Each row is a point. Each table stands for the endless flat space through its points: a line for two points, a plane for three, and so on. Write the one point that lies in both, or say that there is none.
(in the rows, 128 means zero)

First (2 x 4)
[[137 161 161 140]
 [129 162 161 138]]
Second (2 x 4)
[[125 159 159 135]
 [113 171 165 138]]
They share: [121 163 161 136]

First (3 x 8)
[[137 143 153 103 140 147 136 165]
 [135 137 150 113 140 144 132 163]
 [127 127 144 135 126 132 130 165]]
Second (5 x 8)
[[159 100 137 146 131 139 106 125]
 [ 97 140 145  97 163 124 158 184]
 [113 136 138 118 159 147 151 172]
 [148 101 160 144 124 145  94 138]
 [168 131 118 173 154 172 106 137]]
They share: [133 124 144 132 147 141 121 156]

First (4 x 11)
[[ 75 147 110 130  87  87 180  93 161  92  66]
 [113 131  87 113 130 109 170 109 125  90 104]
 [130 135 117 121 150 102 146 141 134  98 149]
 [115 135  84 112 141 111 152 105 125  80 110]]
Second (2 x 11)
[[102 152 104 123 109  84 167 123 147  89 109]
 [108 140 128 120 121  93 146 123 150 107 118]]
They share: no point

First (5 x 14)
[[157 125 140 157 169 114 132 138 141 213 115 199  86 104]
 [137 103  86 135 137 179 115 169 161 127 113 162  98 147]
 [ 85 140 116 126 119 169 153 149 130 148 139 153  92 166]
 [160  97  71 125 143 181  94 169 187 119 111 160 110 159]
 [181 111 122 153 175 121 111 145 163 199 107 198  94 107]]
Second (4 x 14)
[[125  91  79 164 132 154 158 169 131 178 147 144  95 153]
 [131 121 122 113 152 170 126 158 154 146 116 156 103 142]
 [141 123 123 100 132 150 110 129 183 130  79 160  71 109]
 [131  99  87 155 130 147 154 168 137 174 139 148  87 147]]
They share: [133 114 110 126 141 158 134 158 152 154 119 154  92 139]

First (6 x 20)
[[124 130 131  49 143  52 131 117 161  56 111 136 108  76  94  77 115 135
   97 114]
 [ 87  72 142 125 164  87 112 138  94 151 107 135  87  95 211 131  82  65
  113 160]
 [100  85 133  97 166  65 116 119  94 123  98 126  91  79 198 119  99  83
  111 150]
 [ 83  96 191  69 168 131  90 150 169  60 146 147  65 132 141  72 105 115
   62 168]
 [105 116 103  96 113  59 131 126 115 122 108 166 103  53 148 121 119 112
  142  94]
 [102 128 148  83 123 109 127 152 176  74 138 175 101  95  94  85 109 130
  104 117]]
Second (4 x 20)
[[ 97  99 153 102 142 104 113 140 133  95 114 145  76  93 159 101  95 102
  115 143]
 [112  99 162  78 133  92 119 164 139 110 141 124  94  96 180 110  71  99
  115 146]
 [ 89 105 135 119 157  99 138 153 149 135 132 179 133 107 119 113  94  88
   88 139]
 [116  89 168 119 128  99 136 157 131 122  99 154  91  74 148  98  94  73
  100 142]]
They share: [ 96 101 148 105 146 101 122 147 139 110 123 154  97  98 148 106  92  97
 106 142]

First (4 x 24)
[[152 144 111 161 120  68 181 118 148 175  86 124 147 149 118 124 112 103
  113 155 153 107 135  99]
 [131 132  81 161 171 107 163 109 145 163 119 115 138 116 121 121 139 124
  116 119 162  95 108 132]
 [149 151  94 166 137  76 170 126 157 182  93 129 145 142 112 119 119 123
  126 138 162  99 114 115]
 [145 126  87 151 173 119 157 109 127 161 137 109 130 122 113 103 133 116
  114 121 152 111 114 116]]
Second (3 x 24)
[[138 110 115 165 190  87 174  90 118 142 164  94 110 127 121  98 114 119
  159 157 119 100 100  99]
 [156 140  74 132 147 124 167  94 127 148 114 110 145 120 142 110 153 109
   90 107 161 109 121 111]
 [144 119 108 156 182  95 178  86 121 139 157  99 114 125 130 101 123 117
  150 150 122 103 100  96]]
They share: no point

First (2 x 24)
[[125 150 121 142 145 121 163 109 144 129 122 102 100 141 125 135 145 103
  129 138 164 121 154 128]
 [129 148 119 137 137 119 169 105 150 126 131 104 107 146 128 134 146 101
  135 147 169 112 160 131]]
Second (6 x 24)
[[108 184 116 124 174  95 137 144 118 152  94 105  97 111 140 161 177 123
  135 134 148 134 163 122]
 [100 236 100 128 156  92 109 151  69 123  83  73 114  83 158 180 172  97
  127 124 167 112 151 129]
 [122 159 106 171 189 124 187 103 133 150  86  91  86 157 121 122 130 102
  139 137 179 149 131 110]
 [128 130 166 120 114 118 163  93 179 107 125  95 108 141  92 114 130 103
   91 102 147 154 167 141]
 [105 182 128 137 159  99 169  94 147 112  82  76 115 139 101 115 117 101
   88 118 174 172 155 137]
 [133 163 145 155 108 135 170  76 139  83 108  55 115 144 100 109  99  64
   94  93 185 141 133 136]]
They share: [121 152 123 147 153 123 157 113 138 132 113 100  93 136 122 136 144 105
 123 129 159 130 148 125]

First (6 x 24)
[[130 155 119 178  99 128 205 162  98 156  83 112 119 143  72  97  73 137
   99  98  80 165  79 173]
 [ 99 146 144 151 105 121 225 205 123 152  66 141 143 155  52  83  65 124
   83  88 118 158  58 158]
 [138 136 154 163 111 171 137 108 131 124  84 124 161 169 112 132  75 143
  101 115  93 131 122 144]
 [139 162 228 118 141 167 190 183 146 116  80 168 149 161 102 111  66 167
   94  98 121 138 103 177]
 [113 152 198 122 117 165 148 161 142 100  70 152 213 173 126 155 100 163
  100 102 155 112  87 153]
 [123 164 146 144 105 149 134 143 116 116 110 128 213 149 130 161 138 147
  110 108 131 110  65 171]]
Second (6 x 24)
[[137 125  95 161  69 191  96 179 114 195 108 149 153 200 113 147  46 176
  116  74  77 124  41 144]
 [120 150  85 136  96 162 132 159 125 149  88 162 175 159 136 143  88 185
  127 105  99 148  65 146]
 [101 155 110 143 102 163 147 131 135 138  73 145 185 147 127 140  99 168
  117 117  99 164  92 146]
 [158 150 126 163  99 145 159 144  88 132 108 146 139 154 105 114  93 137
  114 116 106 111  76 170]
 [131 130 160 198  99 158 136 122 133 138 111  87 164 153  63 116  72 128
   79  95  47 162 123 150]
 [131 113 140 182  72 180  94 171 119 165 127  83 128 165  69 109  49 144
   93  78  32 138  89 118]]
They share: no point

First (7 x 24)
[[118 110 145  97 186 143 136 186 103 178 133 147  71 152  61 135 169 144
   98 118 132 119 134 143]
 [140  99 191 154 176 219  67 178 173 189  81  90 122  69 119 159  62  82
   71 107 103  75 119  87]
 [170  68 136 171 159 178  80 156 192 227  70 141 108  86 124 137  83 131
   58 119  80 110  98 125]
 [111  94 144 106 207 150 147 204 125 195 114 162  81 151  67 157 165 151
   76 120 110 105 127 149]
 [ 95 203 194  68 201 173 145 179 104 142  87 139 130  97 100 184 162 137
  138  57 175  65 122 105]
 [204 152 118 110  93 138  46  79 133 183  82 152  88  63 139  99 106 152
  118  66 173 142 108 132]
 [143 152 172 103 159 173  86 151 132 161  87 128 111  80 120 156 111 127
  111  80 158  91 125 113]]
Second (7 x 24)
[[112 134 168  89 141 107  76 164 133 182 126 101 116  69 130 165 100 155
  161 154 144 117 108 154]
 [129 109 117 110 165 164 141 135  88 215 138 172 123 122  86 138 159 136
   76  87 167 118  94  93]
 [163 145 149  94 146 109  67 156 169 149  93  90  75  92 105 124 111 142
  137 123 158  81 160 153]
 [136 125 186 129 104 143  65 150 159 169 101 106  58  31 156  93  62 171
  145 152 172  42 100 173]
 [131  91 106  87 122 144 127  93  71 208 112 161 125 108  96 107 145 169
   56  79 129 109  95 151]
 [153 144 125 115 203 149 124 174 135 177 135 149  99 142  73 158 166 103
   98  90 181 115 135  68]
 [176 147 198  94 155 120  41 163 154 114  87  90 104 129  89 147 129 142
  141 103 124 124 177 151]]
They share: no point

First (3 x 24)
[[106 144  92  82 121 114  77 120 127 147 149  90 121 162  95 115 172 145
  140 165 138 144 122 132]
 [ 94 148 136 124 103 156 119  88  95 167 171 126 125 178 119 137 148 153
  122 171 150 142 176 154]
 [110 140 144 130 105 170 137  76  83 163 177 142 141 162 119 131 132 145
  120 153 138 160 194 172]]
Second (6 x 24)
[[102 160 143  87  92 106  99 102  90 173 132  64 166 195  95 109 156 147
  117 173 115  92 138 120]
 [ 75 152 125 109  92  94 106 124 133 158 142 105 137 188 106 103 146 138
  139 191 156 152 160 136]
 [103 105 120 131 108 126  71  94 122 109 148 128 121 162 102 107 136 122
  173 139 125 207 138 178]
 [109 183  78  58 143 150 145 157 158 150 206 147 116 102 118 134 134 173
  112 154 204 184 186 152]
 [118 138 111  91 137 150  97 130 133 111 188 140 120 123 114 115 121 141
  157 125 154 208 150 171]
 [ 73 142 102 112  88 105 100 116 164 119 145 131 119 152 102 133 127 162
  139 158 181 197 169 176]]
They share: [115 139 109  97 118 135 101 103 110 149 159 111 134 154 101 116 154 141
 134 153 132 157 149 151]

First (3 x 24)
[[143 115 154 143 134 146  99 154  99 169 136 148 122 120 173 150 155 173
  141  96 103 147 148  92]
 [157 109 122 132 111 180  78 160 104 149 154 135 146 120 150 118 139 145
  155  83 100 131 145 101]
 [153 133 144 151 142 160 111 166  91 165 118 134 122 138 157 134 171 171
  139 100 121 151 142 104]]
Second (2 x 24)
[[169 146 128 148 117 153  81 139 125 188 127 145 136 123 166 140 164 178
  139 105 111 134 121  90]
 [157 128 136 144 125 159  91 153 107 170 133 141 132 125 162 136 158 168
  143  97 109 140 137  96]]
They share: [151 119 140 142 129 162  96 160  98 161 136 139 130 126 160 134 155 163
 145  93 108 143 145  99]

First (5 x 24)
[[ 96 160  85 105 133  88 188 127 154 117 107 138  81 148 112 113 108 208
   80 146 112 196 183 117]
 [ 84 106  83 133 183  82 158 153 148  81 113 126  81 156 124 153  78 152
   74 154  88 148 135 139]
 [102 141  87 108 155  85 188 142 152  91 110 135  69 158 121 129  93 198
   89 148 102 185 170 138]
 [108 149  60 155 126  74 150 107 163 144  83 102 113 148 143 116 136 169
   97 172 129 176 167  99]
 [150 125  74 167 140  84 160 107 155 100  77  96  91 166 165 130 116 163
  147 166 133 166 147 133]]
Second (7 x 24)
[[148 136  76 141  72  92 169  90 133 186  66 105 116 139  79 107 109 113
  113 120  78 177 182  94]
 [101 113  89 156 119 128 128 122 118 171  87 100 124 114  95 148 109 131
   82 145  93 164 147  98]
 [112 154  66 115 122  83 144  88 109 119  96 129  80 189  93  83 104 159
   91 120 100 175 160  66]
 [ 65 116 135 166 175 138 126 125 142  94 132 143 117 107 123 152  92 196
   73 184 155 160 113 133]
 [ 89 118 113 164 175 133 152 109 154  80 110 143  99 121 149 165  97 185
  106 151 152 123  98 133]
 [124 107  75 157  97 130 159 123 139 165  64  99 122 117 117 154 109 117
  105 120  86 156 141 107]
 [ 84 175 100 117 132 102 127  91 127 101 127 178  97 176  91  85 108 208
   82 155 132 191 138  95]]
They share: [110 127  96 147 134 108 160 103 141 110  97 128  99 142 119 124  96 161
 101 138 123 158 139 109]

First (2 x 24)
[[110 134 119 133 134 151 102 128 115  98 146 127 146 117 126 104 178 128
  164 145 127  87 161 120]
 [104 122 133 115 116 135  96 136 109  96 128 125 146 117 124 110 164 134
  156 137 133 101 161 136]]
Second (7 x 24)
[[ 68 146 147  92  81  99  74 148 102  93  66 136 131 105 135 105 178 132
  206  80 171 170 174 163]
 [106 117 111  90 153 143 124 196 125 121 176 118 114 118 131  58 144 173
  122 163 120  77 148 102]
 [ 98 117  91  63 100  90  86 144  90  96 114 108 127  98 115 142 121 134
  138 108 148 145 148 139]
 [ 92  89 157 109  89 146  83 128  84 114 113 131 179 121 105 117 143 130
  181 132 144 104 164 176]
 [ 85  66 123 109  87 139  84 120  85  87 145  97 163  74 104 152 133 115
  147 141 120  78 169 159]
 [119  85 109  84 120 146 120 143  85 140 134 112 154 152  78 117  81 149
  134 166 157  93 123 135]
 [108 138 153  74  81  93  90 133 108  85  69 149 154 128 137 113 163 126
  155  97 147 150 174 173]]
They share: no point

First (4 x 24)
[[143  57  67  99  96 183  87 104 133 110 138 146  98 184 103 201 124 103
   95 134  68 124  99  92]
 [196  59 106 117 105 133  76 147 184 113 157 105  95 151  65 175 122 132
  118 174 110 118  93  86]
 [ 76 145 138 191 137 145 144 137 148  73 141 151 155 117 137 109 186 134
   92 136 104 124 165 124]
 [146  87  94 135 105 171 102 119 142  83 171 125 107 157 109 171 148 106
   98 140 104 142 117  92]]
Second (5 x 24)
[[137 103 129 142 130 167  83 131 158  76 138 135 143 121 120 144 123 156
   86 134  72  86 136  84]
 [125  97 117 158 126 143 113 143 146  90 140 129 123 131 100 158 155 128
   96 146  96 108 138 114]
 [ 89 114  61 168 106 115 164 163 154  95 171 146  75 174  94 149 181 104
  153 146 120 163 131 155]
 [161  84 107 102  85 164  74  95 146 103 158 141 124 156 111 172 147 128
   98 149  78 129 124  95]
 [138 136 146 167 123 125 136 134 182  82 157  83 129  85  86 138 140 165
   66 130  71  62 200 105]]
They share: no point

First (2 x 24)
[[134 105 144 123 150 141 158 132 156 112 136 149 173 159 146 124  90 156
  127 143  90 147 103 137]
 [142  93 160 105 146 137 166 124 166 110 150 161 155 145 148 110 106 162
  143 137  98 163 117 155]]
Second (7 x 24)
[[116  66 165 114 159 143 125 116 175 155 115 116 145 135 107 129  93 180
  125 143  88 185  94 126]
 [122  62 166 110 154 174 138 124 141 120 146 148 153 149 134  88  77 154
  132 168  94 152  97 142]
 [116  71 132  76 147 120 185 141 195 108 121 189 209 195 170 123 123 185
  146  94 127 165  78 133]
 [144 103 132 121 154  89 197 114 197  87 146 171 166 180 135 103  98 134
  143 123 125 169 121 132]
 [116  50 149  91 142 144 141 131 187 136 118 150 196 180 146 119 108 191
  128 104 122 179  79 139]
 [114  77 177  84 134 188 173 128 168 108 170 189 187 187 136 137 128 186
  144 141  93 131 121 172]
 [180 151 120  78 117 125 196 140 152 123 147 157 187 145 183 156 116 186
  169 134  59 104  98 128]]
They share: no point

First (4 x 24)
[[127 189 130 142 168  96 147 128 134 132 110 185 125 127  90 152 119 113
  111 132 132  96 171 106]
 [123 135 120 104 128  90 137 138  92 120 142 195 101 117  64 104 163  97
   87 124  80 104 137 148]
 [120 181 140 140 177  98 130 113 152 122 123 161 124 146 117 165 117 135
  123 139 131 118 173  92]
 [123 110 141  99 138  77 116 119 121  90 180 170  99 144  99 118 169 133
   99 138  68 136 138 127]]
Second (6 x 24)
[[112 118 130 128 124  82 140 103 151  93 130 144 118 132 113 151 194 128
  137 112  87 130 140 140]
 [110 133 130 129 169 117  98 126 145 123 143 145  96 165 106 142 143 135
  131 156  91 154 131 104]
 [139 174 116 101 158 119 103 104 133 116 134 163  38 118 105 134 147  83
  145 177 140 206 141  86]
 [136 153 135 131 161 100 107  66 140  81 166 147  79 176 106 141 133 111
  105 173  93 176 136  91]
 [ 77 120 150 140 139  99  93 138 153 126 153 127 154 174 124 155 167 175
  126 134  74 110 122 116]
 [105 190 155 103 112  85  83  85 127 103 174 147 102 134 136 143 161 118
  115 172 133 169 135  79]]
They share: no point

First (7 x 24)
[[113 140 107  96  93  75  67 135 145 126  80 129 122 110 176 121 139 107
  144 198 156 127 103 156]
 [ 79 159 134 102  59 110  90 135 189 185 107 100  74  88 143  64 106  82
  127 176 128  85 131 186]
 [115 159  92 102 112  95  76 106 177 145  82 100 112 107 169  81  95 127
  209 194 185 174 123 151]
 [110 108 124 144 142 163 105 120 161 105 146 151 133 117 124 144  85 139
  216 129 195 187 104 144]
 [ 81 171 131 100  92 125  94 135 214 163 100 106  77 112 115  58  99 110
  147 174 170 105 158 177]
 [135 141 138 109  68 132  89 127 175 143 123 124 142  98 154 102 126  85
  146 177 133 128  94 183]
 [150 155 152  85 130 139  98 154 178  55  91 173 165 177  94 137 154 137
  121 175 206 119 139 174]]
Second (3 x 24)
[[102 134 132 121 103 122  97 138 152 137 109 143 100 106 143 123 103 108
  160 158 165 127 113 152]
 [114 144 132 134  92 120 100 142 153 139 107 157  92 102 142 115  97 101
  159 169 171 131 125 138]
 [ 79 104  92 114 107  85  80 112 123  99 127 122 122 127 152 130 112 136
  169 159 156 146 110 173]]
They share: [ 95 126 124 117 106 115  93 132 146 129 113 136 106 111 145 126 106 115
 162 156 162 130 110 159]

First (5 x 24)
[[109 164 115 163 113 121 138 124  85 137  51 115 115  92 128 139 102 158
   98  75 129 112 138 160]
 [101 101  91  72 107 116 113 198 130 148 161  86 128 164 173 185  64 185
  142  73 123 137 156 128]
 [122 161  64 111 112 132 137 110  48 137 138 120  78 122 164 105 115 117
   78  92 157 126 155 123]
 [102 150  74  83 129 159 143 121  73 129 181 102  75 138 164 132 132 144
   93 113 152 160 138 108]
 [111 144  86 146 133 113 116 158  86 110  90  98 110 123 140 119  84 152
  100  88 142 105 166 155]]
Second (5 x 24)
[[131 193  98 161 138 148 109 142  89 147 140 110 149 116 158 143 125 182
   90  38 160 137 127 168]
 [134 171  59 116 111 105 152 139 102 139 133 142 110  89 113 152 131 149
  125  78 146 134 156 125]
 [ 71 101  90  73 138 128 157 170  77 103  96  78  77 152 158 151 121 114
  130 122 104 149 139  88]
 [134 174  53 108 117 102 146 145  91 136 131 144 116  93 116 167 120 154
  137  75 138 131 155 117]
 [106 154  54  74 117 106 139 157  70 121 120 137  98 110 125 189  91 151
  160  98 109 130 159  91]]
They share: no point

First (3 x 24)
[[ 88  96 139  95 137 170 121 134 138 136  86 107 120 180 120 136 131 160
   95 123 171 168 124 151]
 [ 96 102 134  98 138 170 118 138 142 131  83 114 128 176 111 127 126 159
   97 121 168 173 119 144]
 [101 101 140  96 134 161 116 130 150 131  91 118 127 169 107 123 134 150
   97 129 160 164 121 152]]
Second (2 x 24)
[[ 96 113 143  92 132 151 113 121 157 133  98 116 138 150 114 113 140 142
  105 126 140 168 111 165]
 [114 101 143 104 124 139 105 111 143 135 102 114 120 158 106 127 144 148
   89 138 150 154 121 161]]
They share: no point

First (3 x 24)
[[149 137 110  96  94  89 152  95 119  86 142 158 189 116 147  91 122 153
  105 124 135 116 150 175]
 [173 129 114 120  94  99 172 101 117 100 112 174 175 118 139 109 140 139
  115 138 127 116 156 149]
 [121 178 147  68  94 114 127 113 103  98 167 136 172 117 163  70  86 161
  120 141 156 111 128 187]]
Second (4 x 24)
[[159 150 111  76  97  80 146  89 107 106 140 164 153 102 164  63 136 154
   92 141 124  91 131 173]
 [175 180 111 100 103  94 138 101  75  78  90 170 193 100 170  69 116 170
  114 185 144 133 143 169]
 [168 143 130 104 102 103 134  94 116 106 140 175 147 106 182  90 111 137
  114 148 142 112 137 178]
 [162 166 132 111  95 117 142 109  88  95 107 164 173 118 159  94 113 152
  125 169 152 131 144 160]]
They share: no point

First (7 x 24)
[[159 134 171 102 116 139 170 110 195 128 116 140  75 146 108  22 144  85
  121 174 145  99 120 185]
 [166  95 118  69 180  83 184 115 211 161 155 104 109  76  99  69 164  72
  147 186 167  98 188 144]
 [156 168 180 107  51 166 134 120 117 154 133 154  64 192 168  96 117 131
   97 144  67 128 103 130]
 [118 181 210 106  60 133 121 152 101 148 127 193  97 132 107  95 116 160
  157 108 142  87 128 107]
 [185 106 143 132 106 125 202 145 171 136 187  97 107 129 153  74 173  68
  134 214 156 146 179 180]
 [164 118 143 122  99 116 200 153 148 147 151 110  66 150 148  46 148  47
  106 177 123 115 126 170]
 [151 163 215  72 126 161 124  70 177 129 123 159 109 127 108  61 137 131
  147 154 137  98 138 145]]
Second (5 x 24)
[[184 137 178  93  85 170 160 163 162 153 118  91  78 147 140  99 172 139
  138 163  94 101 142 121]
 [137 112 134 127 139 105 115  77 153 150 169 157 106  94 143  79 124 122
   97 202 180 100 130 127]
 [164 133 149  59  90 127 174 135 135 189 104 115 120 133 131 134 195 117
  116 163 107 123 146 117]
 [181 157 179  86  76 138 176 147 168 152 165 132  78 172 144  93 122  97
  150 130  70 138 176 145]
 [126 164 103  40 121 125 185 104  96 170 150 147  80 156 123 107 140  84
  137 151  98 163 146 142]]
They share: [161 137 155  94 103 130 154 122 153 157 151 133  92 137 140  95 140 113
 126 164 116 120 150 132]

First (5 x 24)
[[128 107  95 128  98 121 110 127 117 164 115 158 128 142 165 175 117 135
  171 137 109 114  76 134]
 [141  74  99 125 102 144 127 134 138 145 102 144 156 157 148 165 117 154
  136 127 138 134  93 143]
 [112  77 151 140  82 119 186 135 123  78  77 178 160 226 107 107 117 131
  149 141 155 106 152 188]
 [129  71 125 143 129 151 123 133 151 131  95 137 190 158 135 180 145 151
   97 136 150 158  58 141]
 [112 125 160 143 102 107 178 104 116  89  94 187 152 183 124 123 121 126
  151 144 114 115 119 178]]
Second (3 x 24)
[[136  93 131 123 111 132 157 118 143 120  99 180 157 147 134 146 132 153
  147 115 112 137  96 162]
 [128 125 119 155  95 128 145  98  99 112 103 108 161 199 150 146  72 129
   99 179 156 121 128 150]
 [149  83 113 107 104 140 148 104 141 139 118 189 137 139 144 170 135 144
  156 110 102 133  92 159]]
They share: [134 101 128 131 107 131 154 113 132 118 100 162 158 160 138 146 117 147
 135 131 123 133 104 159]

First (7 x 24)
[[107  70 132 143 163 158 129 123 152 114 145  77 111 135 157 132 103 126
  111 166 127 131 149 178]
 [154  68 133  94 138 157 173 156 126 142 145 107 118  75 154 112 132 102
  159 148 117  88 143 127]
 [152 143 166 107 167 144 189 180 144 142 108 109 146 117 172  68  99 106
   95 138 122 123 123 144]
 [152 144 125 159 146 179 201 148 137 159  53  93 123 144 149 118  43 169
   72 106  77 170 173 169]
 [142 114 139  77 163 122 129 149 155 169 174 125 135  73 152  62 118  47
  147 207  80  58 152  81]
 [151 102 116 148 153 150 109 111 196 139 142  90 161 187 132 123 113 153
   88 134 135 152 145 141]
 [157 114 120 114 159 120 153 139 171 153 143 113 164 120 142  88 126  99
  122 152  99 111 163 130]]
Second (4 x 24)
[[136  90 145 104 144 158 158 134 128 147 101  97 128 132 144 112  88 123
  117 137 107 122 169 157]
 [141 101 132 110 145 152 168 137 136 146 114  96 127 120 148 112  96 128
  124 135 106 131 169 148]
 [122  96 127 115 178 175 169 167 173  98 129 133 130 113 153 104 136  90
  112 153  93 116 113 123]
 [114  94 158  88 177 178 171 131 141 114  98 134 128 128 125  98  95 109
   99 128  79 128 161 141]]
They share: no point

First (5 x 24)
[[141  97 133 118  56  90 126 127 176 135  89 104 133 164 129 143 143 157
  155 188 172  74 167 148]
 [133 135 106 121  98 159 140 122 134  65  77 102 134 134 140  91 134  96
  152 126 147 102  85 118]
 [137 115  73 138  54 122 130 135 166  97  61 104 125 146 115 141 149 117
  155 164 176 104 125 162]
 [146  93 148  95  94 115 139 114 144 127 111 123 136 176 124 147 122 145
  158 171 161  87 154 143]
 [141  91 130 139  52 103 142 112 154 119  75  94 142 172 146 125 144 146
  166 166 157  74 145 136]]
Second (6 x 24)
[[137  98 142  84 128  93  74 141 152 100 104 163 145 156 135 118 106 136
  145 140 214 113 131 130]
 [138 123 152  97 117 135 104  88 147  98  86 128 162 148 130 100 102 105
  125 187 168 118 122 123]
 [127 111  68 117  41 151 213 122 140 108  96  73 115 187 142 163 154 144
  193 149 124  45 111 133]
 [113  78  95 128 105 131 164 110 147  98 105 109 130 208 129 166 176 125
  159 151 179  57 113 138]
 [132 126 112 100  68 155 171  93 155 102  78  90 130 165 145 115 124 131
  169 182 122  90 108 116]
 [125 109 115 143 103 149 158  86 119  97 108 100 176 173  98 153 140  77
  109 182 167  69 140 164]]
They share: no point

First (5 x 24)
[[128 169 123 127  98 168 114 105  84 152 160 188 150 129 142 171 157 111
  123  83 117 163  95 167]
 [124 126 143 170 105 167 153 105 117 167 170 174 138 159 134 148 118 152
  137  95 127 191 102 165]
 [143 191  61 162 125 206 131  73 134 145 102 147 182  66 136 181 162 123
   86 131 116  93 138 199]
 [145 183  86 135 124 159 120  90 103 150 103 161 172  84 136 179 172 142
   92 124 150 110 147 166]
 [146 183  89 117 116 156 108  91  84 146 114 178 170  91 130 181 173 135
   97 109 147 113 133 161]]
Second (6 x 24)
[[195 115  83 142  87 144 128  77 101 169 118 144 156 124 122 138 120 128
  154 167 150 214 136 201]
 [151 120  75 187 104 116 131 101 112 154 156 133 167  87 121 181 106 144
   98 134 182 184 105 213]
 [141 166 171 116 138 162 123  80 132 166 140 196 148 156 163 101 183 146
  145 124  98 143 145 119]
 [ 80 161 143 208 168 114 112 112 154 139 214 168 188  91 143 167 146 150
   41  83 156  92  76 152]
 [110 139 120 177 142 144 114 115 123 153 168 150 174 120 134 164 146 159
   87 101 149 156  97 163]
 [123 193 162 139 101 114 192  97 123 163 135 202 103 101 184 168 153 169
  127 101 154 124 171 144]]
They share: [131 150 128 156 116 150 141 106 111 164 138 163 149 130 142 160 146 153
 118 112 147 164 130 158]

First (3 x 24)
[[102  97  94 125 108 147 102 114  95 141  65  92 106 121 113 135 121 137
  175 128 144 146 130 149]
 [107 102 124 125 153 132 127 159 120 136  90  67 146  91  83 100 151 102
  150 138 189 171 125 139]
 [110 105  93 130 119 146 111 123 101 143  79  95 113 124 107 125 132 129
  165 128 144 152 131 156]]
Second (6 x 24)
[[183  87  83 122 141 167 100 178 108 132 127  91 119 162  81 126 142 116
  119  98 140 159 185 134]
 [113 146  80 107 192 134 121 104  73 116  99 112 103 154  81 133 119 140
  154 109 151 139 123 165]
 [123 138  70 121 200 140 107 122  61 108 117  98  91 158  85 149 117 148
  158 103 151 133 125 151]
 [122 153  70  59 143 106  97 115 120 180  70  94 143 156  97  56 153 110
  125  99 162 176 146 175]
 [ 96 112  75 138 121 122  98 183 103 176  89  35 132 113 121  67 157 130
  172 130 200 166 112 151]
 [170 111  52  87 174 150  81 176  67 128 117  73 102 197  79 115 115 152
  131  74 174 138 176 131]]
They share: [119 114  98 135 139 142 125 141 112 144  98  93 128 121  95 108 149 114
 150 130 153 163 131 161]

First (2 x 24)
[[143 112 126 147 121 130 131 110 140 141  98  92 136 159 124 154 120  85
  136 102 139 154  90 119]
 [149 109 120 153 103 115 149 137 146 129 116 113 121 174 112 151 129 109
  160 105 112 154 108 128]]
Second (4 x 24)
[[182 105 103 190 137 110 119  97 141 142 108  79 163 154 102 127 100  79
  175 104 118 148 104 113]
 [158 101  93 162 131 122 129 101 151 124 132 101 127 178 116 139 130  81
  159 116 112 136 120 135]
 [177  99  88 185 143 112 114 107 139 126 121  85 139 172 107 149 109  86
  166 111 123 138 107 103]
 [147 129 156 143  83 134 144 105 155 170  81  95 157 132 107 115 101  92
  146  77 119 186  85 155]]
They share: no point

First (7 x 24)
[[113 135  79 126  73  75 128 118 154  83 165 115 146 173 178 128  47 166
  129 159 127  49 155  81]
 [ 71  73 123 107  96 105  64  91 113 122 155  47 167 144 138  94 108 109
  172 135 184 143 137 189]
 [ 75  89 140 124  96 113  62 111 133 123 142  54 145 138 125  86 111 117
  176 126 169 145 144 162]
 [ 69 110 148 101 130 142  58 116  97 146 127  39 146 119 117  53 145 149
  206 126 154 168 125 210]
 [111 128 102  80 107  93 102 109 117  89 163  91 166 163 162 113  94 135
  152 146 135 104 136 155]
 [ 98 145 102 152 126  57  61  88 122  83 116  92  86 171 132 103 138 124
  190 129 118  86 158  90]
 [150 165 132  33 135  97  96 140 138  49 154 117 176 164 159 124 117 105
  144 138  96 115 117 148]]
Second (7 x 24)
[[158 133 114 130 108  96  89 152 129 116 102  87 164 163 154  85  98 173
  146 127 123 143 108 154]
 [151 136 158  81 112 111 112 118 108 110  82  69 167 157 169 107  74 176
  135 131 118 108  99 120]
 [ 74 153  76 154  99 134  76 152 146  97 119 110 187 184 112  65 106 174
  176 131 146 134 126 174]
 [ 83 127 116  70 135  87 104 111 128 101 157 116 114 115 116 121  98 149
  174 140 155  54 166  68]
 [148 164  98  98  93  57  41  93  62  59 165 121 105 115 191 117  83 124
  183 199 125  68 115 117]
 [ 85 145 138  52 124 117  99  95  87  88 116 113 139 128 130 119  64 162
  170 150 164  59 142  74]
 [139 155  90 150  94  71  67 135 151 102 170  83 147 154 164  87 124 146
  168 154  96 107 112 166]]
They share: no point
